Each wall is flat, endless, passes through zero and stands at right angles to its row. A trip goes straight from one point to another. Which walls does it cross, in order?

Walls:
(1): 0.019, 0.024
(2): -0.039, -0.027
(3): -0.027, 0.053
(4): 0.008, 0.004
(5): -0.027, 0.053
(6): 0.003, -0.011
(7): -0.031, -0.002
Trips:
0.010, -0.010 to 0.024, -0.009 => 1
-0.046, -0.026 to 0.055, -0.025 => 7, 4, 2, 1
0.013, -0.066 to 0.007, -0.001 => 4, 2, 1
-0.004, -0.030 to 0.048, -0.015 => 7, 4, 2, 1
0.020, 0.000 to 0.000, -0.021 => 1, 2, 4, 7

Walls:
(1): -0.008, 0.003, 0.017, 0.007, 0.014, 0.012, 0.002, -0.021, 0.007, -0.018, -0.020
(2): 0.026, 0.029, -0.015, 0.047, -0.022, -0.038, 0.023, 0.005, -0.055, -0.003, -0.030
(3): 0.010, -0.021, -0.026, -0.015, 0.014, -0.007, -0.020, -0.001, -0.011, 0.013, 0.018
(4): -0.009, -0.019, 0.027, 0.006, 0.021, 0.018, 0.004, 0.002, -0.026, -0.020, 0.018
(5): -0.021, -0.053, -0.016, 0.010, -0.059, 0.037, -0.010, -0.010, -0.017, -0.015, -0.063
(6): -0.032, 0.015, 0.005, 0.003, 0.018, -0.006, -0.002, -0.018, 0.024, -0.021, 0.068
(7): -0.007, -0.020, -0.025, -0.008, 0.005, -0.021, 0.002, 0.002, -0.005, 0.011, -0.029
(8): 0.025, 0.044, 0.007, -0.016, -0.020, 0.000, -0.039, 0.026, 0.005, -0.008, 0.002
Trips:
0.003, 0.017, -0.061, 0.045, -0.012, 0.010, 0.045, 0.015, 0.037, 0.003, -0.023 to -0.056, -0.006, -0.038, 0.006, -0.007, -0.004, 0.003, 0.010, -0.021, -0.019, 0.042 => 6, 3, 4, 2
-0.006, 0.004, -0.016, 0.043, 0.022, 0.040, -0.006, -0.019, -0.004, 0.020, 0.065 to -0.058, -0.015, 0.028, -0.027, -0.055, -0.046, -0.032, 0.022, 0.047, 0.064, 0.031 => 4, 8, 7
-0.001, -0.014, 0.042, 0.032, 0.057, -0.005, -0.012, 0.010, 0.049, 0.024, -0.004 to 0.038, -0.047, -0.030, 0.047, 0.018, 0.011, 0.018, -0.012, -0.016, 0.034, 0.001 => 3, 7, 6, 2, 1, 5
0.004, 0.021, -0.002, 0.077, 0.009, -0.014, 0.066, 0.020, -0.028, -0.042, -0.048 to 0.034, 0.000, 0.010, 0.051, -0.009, -0.035, 0.027, 0.001, 0.061, 0.016, -0.032 => 4, 5
-0.008, -0.025, -0.028, 0.005, 0.030, 0.011, 0.027, -0.038, -0.016, -0.047, -0.039 to 0.018, -0.016, 0.005, -0.030, -0.046, -0.019, -0.045, -0.012, 0.000, 0.011, -0.037 => 3, 4, 8, 1
0.007, -0.022, -0.024, 0.019, -0.052, -0.042, 0.027, -0.064, -0.025, -0.009, 0.000 to 0.056, -0.004, -0.015, 0.047, 0.027, 0.059, -0.039, -0.025, -0.046, 0.027, 0.025 => 4, 7, 8, 5
-0.023, -0.024, 0.027, 0.042, -0.055, 0.002, 0.005, 0.010, 0.067, 0.037, -0.061 to 0.030, -0.004, 0.026, -0.003, 0.003, 0.017, 0.081, 0.020, -0.008, -0.038, 0.020 => 2, 7, 4, 5, 6
-0.038, 0.013, 0.011, 0.038, 0.028, -0.007, 0.033, -0.030, -0.033, 0.005, 0.001 to -0.055, 0.011, 0.013, -0.036, 0.022, -0.043, 0.002, 0.046, 0.032, 0.015, 0.030 => 7, 2, 1, 3, 4, 8

Walls:
(1): -0.014, -0.005, 0.032, 0.059, 0.025, 0.011, 0.044, -0.059, -0.016, -0.041, -0.027, -0.003, 0.030, 0.037, 0.046, -0.010, -0.009, -0.034, 0.035, -0.009, 0.043, -0.004, 0.021, 0.012
(2): 0.044, 0.029, -0.014, -0.041, -0.018, -0.029, 0.008, -0.021, -0.006, -0.005, 0.007, -0.007, -0.004, 0.010, 0.002, -0.005, 0.019, -0.049, -0.009, -0.001, 0.031, 0.046, -0.009, 0.021
(3): 0.000, -0.005, -0.011, 0.018, 0.024, 0.001, 0.014, 0.020, 0.019, 0.021, 0.040, 0.029, -0.020, 0.016, -0.007, -0.028, 0.015, -0.002, -0.005, 0.023, 0.033, 0.034, 0.060, 0.050
(4): 0.009, -0.013, -0.010, 0.012, 0.005, -0.013, -0.017, -0.018, -0.006, -0.012, -0.065, 0.007, 0.012, -0.031, -0.019, -0.015, 0.005, 0.046, -0.006, 0.056, -0.026, -0.077, -0.081, -0.031
(5): -0.007, -0.003, 0.029, 0.012, 0.003, 0.094, 0.037, 0.014, -0.027, -0.033, 0.013, -0.028, 0.033, -0.031, -0.013, 0.027, -0.021, 0.037, 0.038, 0.023, -0.050, 0.010, 0.035, 0.031
(6): 0.000, -0.023, 0.012, -0.026, -0.045, 0.001, 0.008, -0.053, 0.044, 0.040, -0.067, -0.002, 0.018, 0.044, -0.027, -0.038, -0.027, 0.005, -0.062, -0.043, -0.016, 0.025, 0.005, -0.001
(7): -0.019, -0.030, -0.042, -0.009, 0.008, -0.028, -0.008, -0.067, -0.022, 0.017, 0.047, 0.023, 0.022, -0.016, 0.005, -0.018, 0.045, -0.058, 0.002, 0.023, 0.009, 0.001, 0.002, 0.028
(8): 0.017, -0.072, 0.004, 0.017, 0.019, -0.004, 0.011, -0.014, 0.027, 0.014, -0.022, -0.035, -0.015, -0.026, -0.019, 0.030, 0.013, -0.009, 0.041, -0.027, 0.009, -0.007, -0.024, -0.034
(9): -0.011, 0.048, 0.061, 0.029, 0.009, 0.047, 0.017, -0.025, 0.041, 0.010, -0.021, 0.014, 0.023, 0.029, -0.053, -0.014, -0.028, -0.015, 0.018, -0.018, -0.002, -0.028, -0.010, -0.044
(10): -0.040, -0.066, -0.010, -0.026, -0.050, -0.015, -0.007, -0.057, -0.003, 0.056, -0.014, -0.015, 0.038, -0.037, -0.046, 0.017, 0.027, 0.002, -0.004, -0.009, -0.024, 0.006, -0.019, 0.020
(11): -0.046, 0.000, -0.004, 0.022, -0.008, 0.016, 0.003, -0.027, 0.002, 0.027, 0.002, -0.070, 0.019, 0.036, 0.007, 0.001, 0.006, -0.018, -0.016, 0.041, 0.006, 0.000, -0.040, 0.027
Trips:
0.019, -0.010, -0.009, 0.027, 0.007, -0.046, -0.035, 0.009, 0.003, -0.001, -0.013, -0.005, -0.030, 0.005, -0.018, 0.089, 0.051, -0.024, -0.029, 0.023, -0.005, -0.025, 0.015, -0.024 to 0.016, 0.041, 0.019, 0.005, 0.006, -0.013, -0.009, -0.037, -0.071, -0.005, 0.035, 0.013, -0.041, 0.019, -0.001, 0.032, -0.035, 0.007, 0.024, 0.038, 0.013, 0.008, -0.063, -0.058 => 10, 11, 9, 7, 8, 1
0.025, 0.023, 0.063, -0.020, -0.032, 0.019, -0.029, -0.066, -0.012, 0.068, -0.020, -0.022, 0.040, -0.040, 0.028, -0.042, 0.044, 0.017, 0.002, -0.014, -0.024, 0.014, -0.023, -0.071 to -0.005, 0.046, 0.003, 0.017, 0.007, -0.026, 0.020, -0.034, 0.020, 0.013, 0.018, 0.001, -0.011, 0.047, -0.009, 0.024, 0.006, -0.035, 0.061, -0.014, 0.011, 0.017, 0.062, -0.002 => 1, 4, 3, 10, 11, 6, 8
-0.052, -0.020, 0.012, 0.016, -0.095, 0.022, -0.008, -0.036, 0.016, 0.021, -0.010, 0.026, -0.026, 0.002, 0.062, -0.024, 0.002, -0.003, -0.028, 0.020, 0.032, 0.026, 0.010, -0.033 to 0.016, -0.042, 0.047, -0.004, 0.047, -0.039, 0.028, 0.007, -0.008, -0.010, 0.016, 0.027, -0.026, -0.030, -0.028, 0.024, -0.001, -0.006, -0.012, -0.005, -0.042, 0.057, 0.006, 0.031 => 2, 11, 8, 1, 5, 6
0.056, 0.020, 0.020, 0.075, -0.038, -0.054, -0.012, 0.015, -0.044, 0.005, -0.019, 0.067, 0.006, 0.060, 0.087, -0.022, 0.019, -0.014, 0.016, 0.017, 0.003, -0.004, -0.004, 0.021 to -0.004, -0.001, 0.024, -0.051, -0.050, -0.019, -0.003, -0.029, -0.008, -0.004, 0.008, 0.010, -0.001, 0.043, -0.038, -0.017, 0.055, 0.013, -0.035, 0.034, -0.025, 0.036, 0.020, 0.052 => 4, 6, 11, 10, 1
-0.006, 0.052, 0.041, 0.022, -0.031, 0.033, 0.055, -0.029, -0.025, -0.041, 0.046, 0.044, 0.015, -0.069, -0.012, 0.004, -0.050, -0.010, 0.011, 0.046, 0.031, -0.005, 0.067, -0.006 to -0.021, 0.025, 0.015, 0.013, -0.035, -0.039, -0.002, -0.018, -0.001, 0.010, -0.025, 0.016, -0.011, 0.026, 0.048, -0.005, -0.044, -0.002, -0.035, -0.037, 0.064, -0.012, -0.028, -0.058 => 7, 2, 3, 5, 6, 4, 11
